Each row is a point. Each table stands for the endless flat space through its points: a line for two points, a plane for three, and so on. Write the one point that lies in both, or say that there is none.
In the rows, 128 means zero.

First, 3 rows:
[[130 137 147  90]
 [164 159 171 134]
 [138 145 150  99]]
Second, 2 rows:
[[122 150 174  77]
 [147 150 124 107]]
They share: [137 150 144  95]

First:
[[119 127 126  94 125 165]
 [ 95 151 102 130 117 125]]
Second, 2 rows:
[[ 89 133 115 116 108 147]
 [105 169 115 120 132 119]]
They share: no point

First (3 x 6):
[[132 145 159 116 142 117]
 [ 42 115 144 131  92  52]
 [ 78 151 160 131 132  88]]
Second (2 x 6):
[[ 96 139 141 134 135 100]
 [ 97 134 144 131 127  96]]
They share: no point

First, 2 rows:
[[156  98 159 122 175 133 162 140]
 [136 133 144 107 145  93 117  95]]
Second:
[[101 134 142 149 140 119 148 154]
 [128  51 144  62 163 138  82  84]
 [ 62 115 148 126 119 154 133 124]
 [158  63 144 114 175 126 104 132]
 [ 75 123 146 104 120 140 138 106]
 [114  67 140  95 182 119  68 119]]
They share: [144 119 150 113 157 109 135 113]

First:
[[113 117 156  87 169  99  78 145 118]
 [143 105 142  57 207 101  90 169 114]
 [131 128 157 118 126 134  86 122  79]
 [130 114 156  83 180  87  99 184 104]
 [126 116 149 101 135 115 101 161  77]]
Second, 2 rows:
[[119 110 157  94 156  98  91 149 101]
 [116 108 153  98 158  91  82 143 102]]
They share: no point

First, 4 rows:
[[129 157  98 108 111 115 143 163 165 119 182]
 [185 134 125 141 115 128  87 112 138 134 160]
 [163 136 111 108  98 147 110 149 154 126 177]
 [139 134  94  87 116 189 138 141 122 103 171]]
Second, 6 rows:
[[175 168 101 132 111 155 142 120  99 138 135]
 [128 139  96  55 119 138  96 136 158 121 179]
 [135 106  88 118 125 142 118 156 131 126 177]
 [124 157  92  50 143 165  94  96 183 119 225]
 [166  97 101 109 111 129 134 154 121 105 170]
 [191 160 102  99 119 149 142 108 118 124 165]]
They share: no point

First (3 x 12):
[[171 100  93 130 136 155 117 168 169 182 139  85]
 [134  94  74 123  97 164 117 172 138 162 109 102]
 [175 102  86 129 134 152 102 180 176 192 139  71]]
Second (6 x 12):
[[123  83 110  95 124 153 117 112 166 159 118 135]
 [149  94  74  86 176 119 162 182 185 129 162 120]
 [169 108 119 122 135 150 122 157 129 159 116  88]
 [158  87  87 177  97 209 147 140 156 198 143 113]
 [187 116  63 157 162 168 182 220 166 158 168  97]
 [194 118 106 140 148 150 142 195 123 158 135  66]]
They share: [158  96  99 130 131 161 138 152 153 164 133 108]

First (6 x 14):
[[107 105 172 130 142  83  98 155 176 109 144 148 125 195]
 [120 132 179 131 128  92  98 163 151 142 152 134 141 178]
 [157  98 161 113 174  88 104 156 152  88 116 184 148 203]
 [150  74 170 158 170 141 113 155 179  44 165 183 135 168]
 [167 116 153 119 169  99 135 176 142 136 140 151 163 155]
 [100 107 162 128 163  72 137 164 181 133 144 131 135 180]]
Second (7 x 14):
[[180  72 179 150 120  71 147 174 135 103 190 156 116 174]
 [ 98 106 161 163 178  31 112 167 156 105 144 113 108 128]
 [138 113 156  90 169 101  98 158 169 125 150 151 159 193]
 [160 121 146 123 151 149 109 155 160  77 132 182 145 163]
 [127  71 186 114 160 114 163 219 163 128 179 184 129 195]
 [157 117 153  97 155 102  88 144 169 115 147 147 163 190]
 [172  72 188 141 109  73 128 183 187 128 184 139 152 193]]
They share: no point

First:
[[132  90  96 153 120  95 107 178 176 175 123 102 107 147 155  72 162 146]
 [ 86 175  65  51 131  85 173 144 176 126 179  97  75 130 180 128 139  98]
 [ 90 152  83  94 161  79 131 152 168 143 158 107  84 149 153 116 170 130]
 [ 93 136  57 132 134 151 125 144 153 150 202 163  94 176 212 124 158 149]
 [132 142  90 142 144  73 135  54 115  91  98 111  62 187 193 167 149 137]
 [138 130  83 140 137  83 119 140 166 125 120  97  80 159 179  86 166 130]
 [ 97 149  74 129 183 101 103 144 162 137 163 135  83 173 167 107 192 150]]
Second (6 x 18):
[[164 112 151 124 142 109  76 154 157 189 162  82  84 127 167 164 136 144]
 [175 111 143 155 174 115  86 129 164 186 189 113 104 147 138 180 144 129]
 [ 77  95  98 135 109  78 148 143 137 161  65 108  85 153 231  65 165 129]
 [140  98 112 141 139 116 123 142 192 161 153 100  67 151 134 146 177 152]
 [116 100  93  76 133 123 132 130 156 160 103  79  80 130 159 111 151 175]
 [126 104 104  78 145 122 120 124 142 170 110  83  95 127 166 119 137 166]]
They share: [112 116  94 138 135  92 119 143 151 154 136 114  94 163 164 117 160 147]

First:
[[ 80 157 130   3  95 176 168 152 123 138 162 120  37 108 120 220 124 151
  187  63]
 [ 99 180 178 127 115 163 148  56 130 123 163  96  98  95 148 175 100  84
  116 146]
 [116 153 165  88 119 148 142  75 134 116 138 100  81  78 174 175 137  91
  136 148]
 [ 94 197 173  90  85 203 142  72 128 143 163 105  79 123 112 194  95  92
  129 111]
 [ 72 176 129  98 142 159 151 124 109 127 190 104  88 130 120 184  60 160
  171  93]
 [143 165 176 124 107 199  88  39 129 129 122  84 124 150 164 156 114  71
  154 144]
 [102 161 168  94 121 153 162  89 140 127 145  93  89 101 162 176 110  99
  150 124]]
Second, 7 rows:
[[ 92 145 109  96 154 126 130 112 216 134 121  48  86  49 101 159 131 122
  192 122]
 [ 61 140 131  86  94 122 164  75 104 146 189 120 124 138 173 182  63 104
  170 142]
 [102 177 111  88  97 159 154  68 178 158 149  52 116 113 158 190  59 136
  160 128]
 [100 125 139  75 123 140 208  87 144 127 208 118  80  86 127 165  96 126
  251  99]
 [135 158 162  90 188 165 134 146 197 109 108  75  46  66 130 141 143 130
  209  75]
 [ 71 124 141  85 146 105 130 106 126 113 138 112  96 101 154 149 118 108
  155 137]
 [ 69 152 127 101 147 120  99 122 163 140 113  77 105 100 149 161 113  96
  146 136]]
They share: no point

First (3 x 24):
[[134 144 135 145 136 149 142 147 114 121 101 155  98 161 119 150 121 163
   97 169  98 123 148 113]
 [153 118 133 161  98 151 152 176 128 109  98 126  89 139 133 160 123 129
   63 182  84 157 175 160]
 [125 142 149 161 130 159 160 148 128 109 126 154 125 155 133 128 123 153
   95 146 124 125 147 124]]
Second, 7 rows:
[[129 164 140 151 127 120 196 122 133 178  88 116 131 144 126 123 140 107
   83 115  47  60 145 130]
 [110 112 185 148 124 125 141 173 140 155  86 127  96 130 119 128 151 152
   82 163  90 104 169 116]
 [177 164 144 142 159 143 161 158 135 148 105  96 129 115 111 118 150 171
  148 202  79 107 138  96]
 [160 161 141 122 179 163 159 179  84 119 117 183  96 200  69 154 158 157
  143 191 159 140 203 132]
 [176 155 136 155 130 141 150 137 112 156 110 128 149 143 128 140 138 160
  138 196  62 101 120  67]
 [181 177 138 131 172 142 186 150 131 158  97  96 133 124 102 109 151 160
  152 187  82 100 143 122]
 [113 128 127 139 113 151 181 131  84 123  98 195 111 207 121 152 109 149
   70 116 126 132 150 159]]
They share: no point

First, 7 rows:
[[157 146 130 148 164 119 147 110  88 111 128  83 130 116 144 136 157 178
  210  61 186 165  79 171]
 [159 118 141  70 130  59 157 122  90 110 118 161 173 105  99 136  91 172
  161 112 128 159  83 150]
 [185 103  89  98 153 148 104 104 100 138 127 170 158  78 123 243 162 186
  157  78 115 156 118 110]
 [152 114 119  58 149 161 168 119 139 118 190 221 153  88 183 235 156 118
  132  89  76 146 121  75]
 [135 128 131  94 145 152 121 131 142 146 156 170 148  92 188 188 167 159
  141 107 125 144 138 108]
 [184 181 149  82  89 104 147 185 105 123 183 164 131 150 163 210 120 128
  206  78  78 186  75 105]
 [114 145 149 124 168 173 121 150 157 131 167 167 126 119 204 176 182 153
  146  91 157 153 126 107]]
Second:
[[167 147 151  90 106 141 162 102 107  97 162 190  92  71 215 158 126 129
  170 116  62 100 159 133]
 [188 160 130  41 109 102 117  99  99  96 132 202 118  87 166 145 169 124
  178 129 134 158 123 129]
 [ 99  90 134 170 197 128 204 136 114 137 145  78 219 137  86 202 145 177
  154  76 164 166  97 189]
 [187  81 115  68 170 129 147 103  48  94 114 118 154 110 137 166 159 132
  172 126 157 159 100 128]
 [157 153 111  42 142  91 108 116 117 135 112 180 162  83 121 146 166 151
  172  78 172 192  75 121]
 [192 174 115  68 104 144 143  85 116  92 143 193 101 119 200 174 132 128
  167 119 103 120 119 117]
 [214  64  91  52 176 162 143  81  40  97 118 110 118  90 198 161 117 148
  168  98 124 124  77  66]]
They share: [152 124 127  96 150 120 154 110 109 120 144 146 152  95 152 165 144 159
 166  90 135 151 104 135]

First (4 x 24):
[[116  95  76 124 118 129 142 139  82 114 131 136 146 130 110  87 125 170
  120  87 180 126 117 115]
 [ 90  86 108  86  88 139 132 121 108  92 148 123 142 181  84  96 141 135
  122 106 132  87 164  81]
 [ 88 102 132  94 138 107 164 147 148  66 170 119 182 175  42 106 157 169
  136 130 146 119 172  63]
 [ 95 116 112 118 151  99 172 148 136  69 167 115 182 166  53  93 161 176
  135 132 165 129 150  70]]
Second, 3 rows:
[[102  79 123 101 133 123 140 115 106  95 143 116 141 179  68  87 152 125
  131  99 156 133 151 110]
 [104  87 107 105 117 133 152 119 100  89 147 134 147 165  74 101 138 145
  129 101 154 119 137  98]
 [106  71 130 103 138 117 147 106 103  88 150 113 134 181  59  94 160 116
  137 105 154 139 147 110]]
They share: no point

First:
[[137 149 139  91  79 145 128 132 156 116 129 124 121 140  90 142 130 119
  105 139 179 128 122 160]
 [110 122 166 121 100 142 119 162 147 119 108 118 145 167 105 160 157 128
  102 130 155 122 137 136]]
Second:
[[112 120 174  97  70 151 125 135 154 109 124 117 126 127  99 174 142 105
  108 125 148 133 148 126]
 [124 118 187 100  63 141 122 145 154  96 123 105 129 107 100 183 139 111
   97 112 135 144 162 113]
 [141 144 131 127 119 138 102 171 151 144 110 113 135 201 112 121 170 134
  109 131 206 116 102 160]
 [143 138 148 124 104 133 105 171 152 128 113 106 135 173 111 138 162 133
  101 121 185 127 121 145]]
They share: no point

First, 6 rows:
[[134 115 111 158 113 154  91 179 148 120  99 160  91 155  99 143 171  98
   99 104 106  91 144 146]
 [147 177 109 200  95 174 108 233 118  75 102 119 110 155 112 115 148  77
  103  78 129 108 147 143]
 [152 138  92 175 116 151 114 168 148 120  98 154  81 157  99 127 172 112
   99  90 113  91 144 146]
 [ 81 144 127 134  58 204  65 179 129 108 145 152 164 110 105 109 104  40
   42 119  98 101 177 129]
 [ 55 103 120  83  62 149  36 164  99 109 150 167 134 145 135 154 113  38
   90 159 135  83 149 156]
 [ 97 170 125 156  68 156  87 171  97  62 121 142 114 162  95 107  96  80
  126  89 172 107 175 139]]
Second (7 x 24):
[[ 73 157 122 158  89 104  83 126 125  58 144 228 158 118 149 134 170  81
  146 118 143  75 152 111]
 [124 139 139 166  71 207  80 199 108 114 149 139  95 161  55 140 112  41
  126 120 133  92 103 176]
 [100 106 108 175  44 162  90 161 127  80 162 198 101 163 113 119 117  13
  135 124 131  95 125 130]
 [ 88 140  73 150 112  78  82 115 137  85 106 206 137 150 175 136 177 125
  114 100 153  98 194 110]
 [148 105  72 121  69 172  32 144 170  99 158 170 119 198 108 151 144  36
   86  89 166 117 139 185]
 [120 147 105 141  89 117 129 233  86 105  90 148  84 178  93 119 140  91
  114 119  77 110 147 136]
 [113 136 108 193 140 182  60 129 130 150 113 133 107 160 128 175 129 124
  111 126 192 115 168 168]]
They share: no point

First (5 x 24):
[[109 113 149 114  72 175 163 137 130 109 136 124 142  87  88 183 141 122
   86 131 146 155  97 122]
 [145  79 131 128  99 133 154 131 122  98 101 180 146 124 146 186  97 159
   99  93 140 147 102 189]
 [117 103 119  80  97 139 160 151 132 116 147 118 132 108  62 160 145 115
   77 117 154 175  76 129]
 [ 83 150 171  98  71 146 138 206  93 158  87 117 182  84  84 154 182  90
  116 169 147 140  96  82]
 [138  95 134 117  97 160 169 127 140  97 134 146 140 110 106 187 120 138
   91 110 151 156  98 155]]
Second:
[[102 134 123 119  74 118 158 167 142  85 107 133 169  92  97 136 130 130
  110 148 124 142  97 159]
 [142 100 139  95 120 134 150 167 120 139 113 143 151 128  93 182 144 116
   98 110 170 166  89 137]
 [ 94 132 119 111  64 130 174 155 132  71 113 143 171  84 113 118 124 140
  118 158 106 122  97 153]]
They share: [130 108 134  99 106 133 156 164 123 122 113 143 156 117  98 166 139 122
 103 122 154 155  91 141]

First (3 x 24):
[[127  81 179 139 148 187 145 138 175 155 192 108 157 107 185 149 134 139
  133 132 156 139 127 106]
 [124 110 155 113 159 137  99 161 127 135 139 102 152 156 145 112 185 106
   99 146 122 168  85  80]
 [136  82 163 137 139 177 131 141 167 135 167  94 156 120 169 140 157 126
  139 138 162 148 117 104]]
Second (3 x 24):
[[151  85 183 127 134 155 114 140 148 157 145 103 164 152 142 163 165 141
  136 132 164 155 117  97]
 [148  95 188 122 135 140 117 146 151 165 139 120 155 150 139 163 164 136
  141 134 161 153 121  83]
 [138  91 170 128 141 158 121 146 155 145 153 104 155 136 155 143 164 126
  133 138 155 153 113  93]]
They share: [133  89 161 131 144 167 123 146 157 135 160  96 155 129 163 133 164 121
 129 140 152 153 109  98]

First (4 x 24):
[[115 176 185 112 141 108 117 154 192 141 157  95 125 149 101 107 115 190
  178 137 156 140 113 143]
 [125 124 145  86 143  94 157 156 156 119 103 113  93 141  71 125  91 148
  172 157 180 114 163 183]
 [121 160 177  98 127 126 133 144 176 127 139  85 117 133  95 109 123 176
  164 149 156 154 127 151]
 [122 144 167  89 124 144 138 140 175 119 128  78 117 119  82 110 134 172
  165 148 157 158 129 164]]
Second:
[[111 174 199  92 129  87 146 119 165 100 105  99 101 171 101 129 102 157
  202 132 143 173 118 156]
 [116 150 183  93 136  84 163 120 142 120  98  94  99 179 101 101 125 130
  199 172 133 177 134 155]
 [130 138 165 117 168  88 128 129 154 107  96 126 121 160  96  89 127 107
  198 171 153 172 130 155]
 [144 150 159 110 154  86 140 144 163 112 105 128 136 146 109 116  94 145
  177 151 164 146 132 171]
 [119 147 165  97 133 114 130 157 167 121 135 102  90 129  79 115 102 159
  149 159 182 128 157 149]]
They share: [125 150 167  94 131 101 148 149 159 124 123 101 101 143  93 117 100 159
 160 160 167 137 150 158]

First (4 x 24):
[[131 148 154 148 105 155 139  95 124 116 149 110 116 112 153 136 112 104
  113 107 139 129 160 104]
 [ 86 185 177 103 108 156 156  94 161  84 109  60 128 153 175 109  74 139
  109 131 186 127 140 137]
 [127 162 146 134  96 135 142 105 133 111 148  93  84  84 119 160  96 112
  103  96  98 109 165 122]
 [150 124 157 183 111 171 134  86  99 132 166 147 139 120 174 121 148  82
  130 106 160 148 157  71]]
Second, 7 rows:
[[103 172 148 153 128 180 206  88 178  95 201  96 116 138 149 110 137 135
   89 122 156 120 166  82]
 [128 126 141 169 163 123 250  47 174  86 191  89  95  97 102  36 119 182
  151 116 210 101 180  90]
 [ 89 112 144 161 110 196 155 133 167 109 150  41  91  79  97 133  87 141
  127  61  93 110 133  81]
 [ 78 140 178 124 136 142 146 114  92 128 118 102  59  98 125  70  92 122
  162  81 147  68 194 132]
 [ 71 143 149 141 110 199 169 119 161 105 175  87 103  95 137 125 110 116
  101  75 115 105 168  96]
 [119 125 150 170 141 155 196  92 163 105 163  56  88 104  95  87 102 168
  145  99 150 104 145  81]
 [127 142 184 157 121 154 122 128 115 135 100  39  76 129 108 124  80 144
  154 104 116 104 114  99]]
They share: no point

First (5 x 24):
[[103 119 127 114 116 152  34 140 172 116 162 124  67 126 123 135 159 153
  179 135 166 162 165 102]
 [104 120 167  99 162 182  97 183 190 140 197 126 115 145 173 145 170 124
  137 122 199 126 156  99]
 [148 128 100 141 124 146  82  72 132  90 110 101 112 174  98 111 125 158
  145  91 129 164 150 161]
 [149 143  99 122 132 132 125  92 117 112 129  98 129 205 104 114 133 155
  132  68 121 133 159 178]
 [108 186  89 145 154 142 106 147 141 132 178  78 123 166 122 126 140 132
  116  89 138 167 180 157]]
Second, 7 rows:
[[155 122 119 133 138 150  35 144 183 139 131 100  41 166 103 123 125 105
  109  79 100 116 200 141]
 [ 75 117 143 140 117 135  56 136 151  96 127  82  99 182 160 131 100 112
  101  42 144 159 109 102]
 [ 98 156 143 101 153 204 110 161 100 118 180  87 133 153 123 118 162 188
  141 129 200 164 129 112]
 [104 123 128 117 126 150  90 122 155  99 169 110 136 165 158 146 135 124
  133  82 181 150 130 120]
 [ 56 100 113 163 137 132  74 147 172 122 138  73  85 197 123 116 118 106
  117  53 110 156 119 146]
 [106  97 137 104 122 138  72 106 164 113 129 119  92 135 160  86 117 145
  140  78 135 171 134 107]
 [137 102 149  87 104 161  16 120 142 106 122 101  57 131 152  99  85 123
   92  48 133 146 142  78]]
They share: [121 133 127 120 142 158  90 134 158 120 160 110 111 160 133 129 149 141
 141 105 160 146 159 132]

First (7 x 24):
[[228  95  65 139 120 148 144 164 114  51 215  97 114 165 103  75 140  80
  189 117  94  73 197 136]
 [202 117  91 125 136 164 166 182 157  75 189 128 101 153  63  67 126  47
  185 102 128 113 143 145]
 [235  69  92 184 140 136 128 189  62  96 179 114 145 247 104  59 216  81
  175 103  70 123 162 199]
 [158 125 113 143 141 145 145 148 138 117 146 155 168 123  99 111 110 131
  136 140 100 120 187 121]
 [227 103 108 149 133 181 133 159 117 100 164 137 123 197  98  40 168  74
  182  77 117 105 157 157]
 [152  93 111 162 137 132 145 180  99 110 138 168 170 170 100 127 158 109
  153 157  87 138 156 173]
 [169 109 109 125  89 198 137 138 122  85 142 177 120 173 113  75 147  71
  203 107 139  62 166 148]]
Second:
[[175 122 117 145 127 155 154 171 119  98 153 165 148 150  87  97 137  91
  163 124 122 113 158 150]
 [157 114 115 151 139 165 142 163 131 116 139 169 130 170 103  87 139  87
  161 112 108 113 150 168]]
They share: no point

First:
[[ 51 157  64 109 121 109 134  68  96 186 145 106  84 136 106  90 137 111
  122 148 193 154 123  98]
 [ 34 174  52 104 144 102 130  57  84 168 148  91  75 131  97 109 125  90
  130 159 205 143 119  91]
 [ 56 124 106 125 110 105 155  89  96 177 114 129 138 156 103 113 121 122
   81 138 191 167 120  45]
 [106 135  56 124 109 129 112 102  77 143 122 110  91 100 118  98 157 179
  176 121 155 129 110 140]
 [141 119 104 100  88 111 140  98 150 244 152 114  68 125  92  35 187 144
  158 114 115 183 133 158]
 [ 91  75  53 108 111 121 114 102  71 162  99 108 115  99 136 130 125 177
  144 112 160 130 117  90]
 [164 147 119 147  92 137 145 136 102 126 116 128 121 116  81  86 186 196
  187 118 117 143 104 154]]
Second:
[[106  74  70 171  90 123 179 113 112 140 151 112 156 127 101 106 196 113
  173 190 135 155  93  74]
 [ 67 133 114 113  96 124 162 138  97 168 151 134  99 142  67 113 158 152
  166 139 101 119  72 129]
 [101 111  64  91 118  88 158  96  83 176 153  98 129 158  55  79 158 198
  142 123 111 125 102 131]
 [123  91  70 131 120 126 176  92  97 144 119  96 147 126  91 113 176 156
  132 143 137 113 106 101]
 [ 92 145 122 139  64 138 139 145 119 175 154 146  87 124 102  89 163 130
  198 158 137 181 103 124]]
They share: [121 128  94 120  98 131 149 109 105 166 127 115 111 124  97  93 161 162
 155 133 145 146 119 125]

First, 3 rows:
[[ 92 115  86 149 164 179 128 116 162 102 129 127 167 150 157 133 129  83
  155 103 155 105 103  98]
 [ 86 129  98 121 152 153 146 120 154 124 145 109 161 112 169 121  85  95
  155  89 131  83 127  88]
 [104 119 116 147 170 151 140 124 158 104 113 121 167 122 169 133  95 101
  131  87 119  85 133 108]]
Second (7 x 24):
[[ 85  65 109  69 129 156 133 146 155 141 167 130 165 187 162 169 161  94
  144 104 151  73 105  67]
 [ 76  96  35 123 168 166 185 113 129  94 121 128 191 144 123 103 111  37
  109 104 129  57 113  76]
 [ 92 117 139 124 152 172 100  92 104  91 141 122 166 176 174 128 156 114
  128  93 109 121 135  64]
 [ 84 120 118 127 144 160 103 128 205 151 167 115 142 119 187 150  79 129
  192  79 187 105 102 117]
 [ 96 192  47 221 207 163 180 105 186  81  83  88 167  46 155  81  41  58
  182 107 131  88 129 122]
 [114 104 143 118 153 156 128 137 173 122 141  93 172 151 173 185 144 103
  184 106 147  88 118  95]
 [ 71 102  47 142 166 171 149  99 189 127 149 118 184 101 133 116  22  72
  150  60 205  72  89 141]]
They share: [ 89 122  92 135 158 166 137 118 158 113 137 118 164 131 163 127 107  89
 155  96 143  94 115  93]

First (4 x 24):
[[ 69 199 137  78  96 135 105 179 102  79 109 189  97  74 137 151  71 146
  110  53 161 152 116 130]
 [119 133 107 166 125 105 100 118 152 113  88 128  88 156 102 169 134 179
  121 114 134 146  58 111]
 [ 94 180 127 119 102 122 103 164 115  94 104 169  97 104 126 168  94 163
  105  71 153 147  83 128]
 [ 59 181 137  64  98 129 127 151 140  65 109 167  91  90 129 133  71 146
  118  87 143 170 142 132]]
Second (4 x 24):
[[105 174 118  89 114 116  95 107 143 102 110 161  89 130 115 170  99 141
  109  54 139 179  81 133]
 [129 196 118  67 108 118  59  77 139  98  90 151  81 134  87 194 103 135
  111  20 139 207  75 127]
 [125 188 117  69 102 108  70  80 146 100 107 151  88 136 102 192 105 119
  114  20 137 207  78 142]
 [ 99 179 116 112 129 139  87 130 115  90  72 156  79 120  85 160 103 196
  110  87 149 151  80  96]]
They share: no point

First, 2 rows:
[[143 152 112 102  91 150 158 170 127 106 117 144 108 118 114 113 126  82
   89 146  99  90 117  95]
 [171 176 132 138  91 150 162 150 159  86 105 180 116  82 118 141 126 118
  129 166 119 110 133  83]]
Second:
[[149 158  99 107  96 135 145 165 117  93 105 154 118 117  96 119 129 103
  104 141 112  85 130  88]
 [148 158  81 103 101 120 131 165  99  85  96 155 126 125  77 118 132 115
  109 131 120  75 139  84]
 [143 178 131 138  86 165 166 145 149  90 126 125 126  95 127  98 157 105
  134 181 125 105  99  64]]
They share: [150 158 117 111  91 150 159 165 135 101 114 153 110 109 115 120 126  91
  99 151 104  95 121  92]

First (7 x 24):
[[179 213 155 143 130 145 207 149  75 169  88 119 191 117 155  81 112 108
  142 108  96 178 160 204]
 [169 147  75 214 131  99 120  82  74  75  73 148 119  92  68  87  99 171
  131  72  82 180 134 144]
 [139 146 132 152 129 135 160 130 117 124  94 157 175  76 141 117 106 130
  131 101  91 149 133 156]
 [167 171 174 215 124 134 156 146  75 117  93 132 147 131 102  79 103 159
  182 106  94 192 145 159]
 [150 154 115 121 137 150 179 117 112 139 101 144 183  78 163 129 103 113
  108 103  96 146 137 163]
 [136 177 142 143 114 191 188  88  92 116 159  86 146 125 158 109 111 118
  139 137 102 172 181 175]
 [183 123 163 133 108 151 171 129  51 155 150  69 167  87 137 141  50 102
  108 186  46 144 200 122]]
Second (4 x 24):
[[180 108 129 163 136 178 173 152  63 108  90 123 193  86 112  82  76 160
  136 135  80 182 130 141]
 [153 156  98 100 124 120 165 175  66 129 105 117 173 132 146 130  78 141
  151 125 128 159 143 131]
 [155 157 141 155 179 121 143 162  84 118  62 141 156 102 120 152  80 142
  172 105  98 191 148 188]
 [148 158 145 141 114 140 151 140 105 152 118 135 157 126 154 126  88 122
  130 103  98 154 138 131]]
They share: no point

First, 5 rows:
[[140 155 128 105 126 153 133  68 173  36 108  58  85  97 110 136 104 168
  201 122 130 118 175 131]
 [114  99 102 136 145 171  57  84 140 109 132 137 140  82 130 173  77  90
  145 107 134 106 135 124]
 [128 170 147 158 110 140  76 136 158 111 138 112 154 123 188 181 126  98
  112 137 154  70 152  97]
 [136 121  92 134 143 170 125  55 150  68 119  97 117  72 117 161  65 126
  204 142 113 110 164 122]
 [142 145 160 142 121 168  65 105 130  86 103 119 129 112 117 145 135 146
  146  84 127 120 126 138]]
Second, 5 rows:
[[103 104 102 156 143 177 105  61 161  72 153 134 121 126 150 183 100 139
  179 112 115 100 128 145]
 [117 124 116 147  87 117 116  70 157  65 149 111 186  80 119 136  82 160
  171 129 109 120 165 183]
 [122 122 122 170 194 232  79  88 150  87 129 122  58 133 172 199 131  99
  158 124 131  65 115  77]
 [174 182 158 152 138 172  73 134 126 105  85  76 120  61 138 145 115  85
  130 158 143  77 169  65]
 [146 126 119 205 155 200  75 104 182  58 119 111  97  96 191 142 116 144
  141 135 105  58 143 142]]
They share: [135 139 122 147 129 162  95  91 145  89 122 111 135  95 140 166  97 118
 162 129 127  99 150 117]
